Rows are points. Each copy is the shape, with its points in the same order, stretched, turned, moved and blurred by noise. Say if it was mirrored as well.

Shape (7 x 2)
[[-5.0 -0.4]
 [-6.6  2.2]
 [-2.0  2.6]
 [ 9.0  1.4]
 [ 4.2  5.4]
 [-1.1 -0.7]
 [-5.7 -0.5]]
Copy 1 (7 x 2)
[[ 4.0  4.4]
 [ 2.8  7.7]
 [-0.3  3.4]
 [-6.7 -7.4]
 [-7.3 -0.8]
 [ 1.1  0.9]
 [ 4.4  5.7]]
Copy 1 is: mirrored
Copy 2 (7 x 2)
[[ 0.5 -4.3]
 [-2.2 -5.2]
 [-1.4 -1.3]
 [ 2.7  7.2]
 [-1.6  3.9]
 [ 1.7 -1.3]
 [ 0.4 -4.8]]
Copy 2 is: only turned
Copy 3 (7 x 2)
[[-3.1 -4.9]
 [-6.0 -5.2]
 [-5.0 -0.9]
 [ 0.0  8.8]
 [-5.5  6.2]
 [-1.7 -1.1]
 [-3.0 -5.8]]
Copy 3 is: only turned
Copy 4 (7 x 2)
[[ 0.6  1.9]
 [ 3.8  2.0]
 [ 2.2 -1.4]
 [-1.2 -9.7]
 [ 3.7 -7.6]
 [-1.6 -1.1]
 [ 0.5  2.5]]
Copy 4 is: only turned

Shape (9 x 3)
[[-0.3 -2.9 -3.7]
 [ 4.4 -4.5 -0.7]
 [-1.2 -8.4 -1.5]
 [ 1.7  0.9  2.7]
 [ 0.3  0.8  5.4]
 [ 2.5 -6.3  8.4]
 [ 4.6 -3.4  5.9]
 [ 8.2 -4.3  0.0]
 [-2.0  2.3 -2.1]]
Copy 1 (9 x 3)
[[-4.3  2.7 -2.3]
 [ 0.4  4.2 -3.8]
 [-0.7  7.3 -0.2]
 [ 2.2 -1.1 -0.9]
 [ 6.3 -1.8  2.2]
 [13.6  4.6  2.6]
 [ 8.0  1.7 -0.7]
 [ 3.8  2.6 -5.1]
 [-4.7 -1.5 -0.2]]
Copy 1 is: mirrored
Copy 2 (9 x 3)
[[ 2.7 -3.1  0.5]
 [ 1.3 -2.6  5.3]
 [ 2.7 -7.8  2.4]
 [-3.5 -0.9  2.0]
 [-5.5 -2.2  1.4]
 [-5.3 -7.0  6.6]
 [-4.2 -3.4  6.4]
 [ 0.9 -1.2  8.3]
 [-0.6 -0.3 -2.2]]
Copy 2 is: only turned
Copy 3 (9 x 3)
[[ -2.4  -0.2   0.2]
 [ -1.8  -0.8   5.4]
 [ -5.6  -6.2   4.1]
 [  3.5  -2.5   0.8]
 [  3.6  -5.4   1.0]
 [  1.7 -10.1   7.6]
 [  2.5  -6.0   6.5]
 [ -0.3   0.0   7.1]
 [  0.8  -0.7  -4.8]]
Copy 3 is: mirrored
Copy 4 (9 x 3)
[[ 1.1  2.5  3.7]
 [ 3.5  5.6  0.6]
 [ 8.2  0.3  2.7]
 [-2.1  1.3 -3.1]
 [-1.0 -2.0 -4.7]
 [ 8.1 -0.8 -6.8]
 [ 4.1  2.4 -5.8]
 [ 3.7  9.5 -0.6]
 [-4.0 -0.8  1.4]]
Copy 4 is: mirrored

Shape (8 x 3)
[[ -1.3   0.6  -6.0]
 [  4.8  -7.5   1.3]
 [  1.1  -3.2   0.8]
 [-10.2   5.3  -1.0]
 [  6.3  -3.7   4.6]
 [ -0.7   6.8   2.8]
 [  6.8  -2.8   0.6]
 [ -4.7   7.4   0.6]]
Copy 1 (8 x 3)
[[ 5.6  0.7  6.6]
 [ 8.5 -2.6 -2.5]
 [ 5.8 -1.1  0.3]
 [-2.3 -2.5  5.5]
 [ 5.6  0.4 -6.0]
 [-0.3  5.1 -0.6]
 [ 7.0  1.6 -1.5]
 [-2.0  2.7  2.6]]
Copy 1 is: mirrored
Copy 2 (8 x 3)
[[ 4.3 -1.2  6.4]
 [-4.7  1.9  3.3]
 [-1.6 -0.1  1.6]
 [ 6.6 -6.2 -2.5]
 [-4.2  4.0  0.2]
 [ 4.7  1.6 -2.7]
 [-1.4  4.6  4.1]
 [ 6.6 -1.7 -2.4]]
Copy 2 is: only turned
Copy 3 (8 x 3)
[[ 5.2  5.6  0.6]
 [ 0.7 -4.9  0.9]
 [ 1.8 -1.3 -1.4]
 [ 7.6  6.7 -7.4]
 [-3.4 -4.7 -1.5]
 [-1.6  4.1 -6.1]
 [-2.3 -1.6  1.0]
 [ 2.3  6.5 -6.6]]
Copy 3 is: only turned
